Every row gives one point. Before rounding, the points of a table are all equally far from one centre. They may lie mostly on one side of it. Write the centre, to within rounding.

Points (9 x 2):
[[-3.2, -0.6],
[-2.8, -2.3],
[1.8, -4.7],
[-1.3, -4.0],
[2.4, 3.8],
[-1.0, -4.2],
[-1.3, -4.0],
[-0.9, -4.3],
[2.4, -4.6]]
Centre: [1.2, -0.4]

Points (10 x 4):
[[3.7, 0.5, -4.2, 2.1],
[0.7, 2.2, -4.2, 1.9],
[2.1, 1.0, -5.2, 1.7],
[2.3, -1.4, -5.3, 3.3],
[4.1, -2.2, -4.4, 1.3],
[3.8, -0.8, -4.8, 1.7],
[3.2, 0.7, -2.2, 3.7],
[2.9, -1.4, -4.0, 4.1],
[2.1, 1.5, -4.9, 1.4],
[3.9, 0.5, -3.2, 2.7]]
Centre: [0.7, -1.3, -2.1, 1.1]

Points (15 x 8):
[[-0.8, -4.1, -6.1, 2.6, 1.1, -0.5, -1.4, 3.6],
[1.7, -5.1, -4.0, 0.4, 3.6, -0.6, -2.1, -0.5],
[0.0, -4.4, -2.3, 1.4, 4.6, 0.2, -3.0, -0.3],
[-1.2, -6.0, -3.6, 2.2, 2.6, 2.6, -0.8, 0.8],
[-0.7, -7.4, -3.4, 0.4, 0.4, 2.3, -2.0, 0.1],
[1.5, -5.8, -5.4, -0.3, 1.6, -1.1, -1.5, 1.6],
[-0.1, -2.0, -4.2, 0.9, -0.1, -0.7, -5.7, 4.3],
[0.4, -4.2, -4.1, 3.6, 0.5, -0.2, -5.1, 0.0],
[-0.4, -5.8, -4.5, 3.0, 1.7, -0.7, -2.1, -0.4],
[-2.6, -5.1, -4.7, -0.4, 1.4, 2.6, -4.0, -2.6],
[-1.0, -4.7, -6.0, 3.1, 0.6, 2.6, -2.8, -1.6],
[-1.2, -5.4, -6.3, 1.9, 1.6, 1.8, -1.1, -1.8],
[-3.9, -1.5, -5.8, 0.6, 3.5, 1.8, -0.6, -1.8],
[-0.1, -5.9, -1.6, 0.6, 0.5, -0.9, -2.1, -2.7],
[-2.7, -2.7, -3.4, -1.8, 5.0, 1.4, -2.1, -1.2]]
Centre: [-0.7, -1.5, -3.3, -0.2, -0.1, 1.0, -1.7, 0.3]

Points (18 x 11):
[[3.9, -1.8, 4.9, -3.5, -1.8, -1.5, -2.2, -1.7, -0.8, 1.4, 6.2],
[3.8, -2.2, 4.3, -2.1, -3.1, 4.2, -2.1, 4.0, -1.3, 0.8, 4.2],
[1.9, -5.1, 4.6, -3.8, -1.6, 2.4, -0.5, -0.4, -3.3, -1.8, 4.4],
[-0.7, -1.2, 4.8, -4.5, 1.6, -0.3, -0.4, 0.6, -4.9, -5.9, 3.4],
[-0.2, -3.5, 4.3, -3.8, 3.2, 1.0, 1.9, 1.2, -2.3, -1.5, 5.1],
[0.5, -0.7, -0.7, -4.0, -1.7, -2.0, 2.6, 1.1, -1.9, -4.4, 5.2],
[2.5, -1.2, 3.4, -0.8, 1.7, 0.7, 0.4, -2.5, 0.9, -5.8, 2.8],
[1.8, -1.8, 1.3, -4.1, -1.6, 1.3, 1.3, 2.7, 1.5, -6.0, 1.9],
[-1.0, -3.0, 4.4, -3.4, -1.0, -1.0, 1.9, -1.6, -1.2, -3.0, 5.3],
[1.4, -1.0, 4.8, -5.2, 1.8, 2.3, -2.2, 1.2, -2.6, -1.7, 6.5],
[-1.5, -1.3, 1.5, -5.5, 0.0, 1.0, 0.2, -1.6, -0.2, -4.1, 5.1],
[3.7, -1.8, 2.8, -5.1, 1.3, -1.4, -0.7, 0.6, -2.1, -2.6, 6.4],
[-1.4, -1.8, 2.7, -6.5, -0.8, 1.1, 3.2, 0.5, -0.8, -4.6, 3.3],
[2.2, -1.5, 3.6, -6.1, -0.7, 0.4, 3.0, -1.2, -5.3, -4.2, 4.3],
[-0.6, -0.2, -0.6, -3.4, -2.2, 0.0, -0.8, -2.0, -1.5, -3.3, 6.4],
[-0.4, -3.1, 1.8, -2.7, -1.4, 0.7, -1.1, 0.4, -3.6, -1.6, 6.9],
[0.8, -0.2, 0.9, -4.9, 2.0, 1.2, 1.7, -1.3, -2.0, -5.0, 5.4],
[0.4, -3.2, 3.1, -3.6, -2.2, -0.7, -1.0, 0.2, -3.8, 0.3, 6.9]]
Centre: [1.5, 1.6, 2.4, -2.6, -0.6, 0.4, 0.1, 0.3, -2.5, 0.3, -0.4]

Points (19 x 14):
[[6.3, 2.3, 1.9, -2.6, -0.5, -1.8, -1.7, 2.0, 3.4, 5.9, 1.1, -0.8, 2.2, -4.3],
[6.2, 2.7, -2.5, -1.6, -0.8, 0.9, -0.4, -3.1, 2.5, 1.5, -3.8, -0.4, 6.8, -3.2],
[3.6, -1.2, 2.5, 2.9, 2.0, -1.2, 0.3, 1.8, 1.6, 3.9, -0.6, -1.8, 4.4, -4.8],
[6.9, 1.9, 0.6, -2.9, -2.1, -2.0, 2.8, 1.5, 1.2, 4.3, -0.1, -2.8, 7.7, -1.5],
[0.8, 0.1, 2.3, -0.2, -2.1, 0.4, 1.8, 2.0, 3.1, 1.4, -1.9, -1.7, 6.6, -1.5],
[6.2, 1.1, -2.1, -3.3, 1.5, -0.2, -1.4, -3.7, 6.4, 2.6, -2.0, -2.8, 2.9, 1.4],
[5.6, 0.5, 3.0, -0.5, 5.1, 0.1, 4.0, -1.1, 2.7, 2.5, -1.9, -0.4, 6.5, -1.6],
[0.5, 2.5, 1.6, -2.6, 1.6, 0.4, 2.0, 0.8, 5.3, 2.2, 0.4, -3.3, 1.5, -0.9],
[6.0, -0.7, 3.0, -1.3, -2.5, -1.0, 3.2, 2.1, 3.4, 3.7, -0.3, -2.7, 4.4, -5.7],
[5.5, -0.3, 0.6, -1.0, -1.5, -2.5, 2.4, 2.2, -0.4, 3.1, 0.2, -2.0, 5.3, -6.8],
[5.2, -1.4, 1.4, 2.2, 1.0, -1.6, 0.4, 0.2, 1.1, 2.0, 3.0, -0.2, 9.0, -0.6],
[6.3, -1.0, 0.5, -1.8, 3.1, 0.7, 0.1, 1.8, 2.8, 3.9, 3.4, 0.3, 3.1, -2.9],
[4.8, -0.5, 5.2, -2.4, 1.4, -0.4, -2.0, 1.9, 3.3, 5.1, -2.2, 0.1, 4.9, -1.8],
[3.8, 1.6, 2.5, -2.3, -1.1, 3.1, 3.4, 0.6, 3.2, 3.8, -1.7, -3.0, 3.6, -3.9],
[4.9, -0.4, -0.6, 0.1, 1.6, 4.4, 0.2, -1.7, 2.8, 1.7, 0.8, -3.6, 6.8, -2.9],
[3.7, 2.3, 0.4, -1.3, -2.4, -1.7, -0.1, 2.6, 4.8, 3.8, 1.0, -0.5, 3.0, -3.2],
[5.0, -1.2, 2.9, 0.5, 1.8, 2.1, 3.9, 1.4, 0.8, 4.2, 0.4, -2.6, 3.4, -4.0],
[3.5, 0.7, -0.7, -1.6, -2.3, 0.9, -3.0, 1.7, 3.1, 1.7, -3.8, -1.9, 2.9, -1.5],
[5.6, 0.2, 1.5, -2.8, -1.9, 1.2, 0.6, -1.6, 6.6, 5.7, -0.9, -1.3, 0.5, -2.6]]
Centre: [4.7, -0.2, 2.7, -2.0, -0.4, -2.0, -0.1, -3.9, 0.7, 0.8, 0.5, -2.0, 2.9, -1.6]
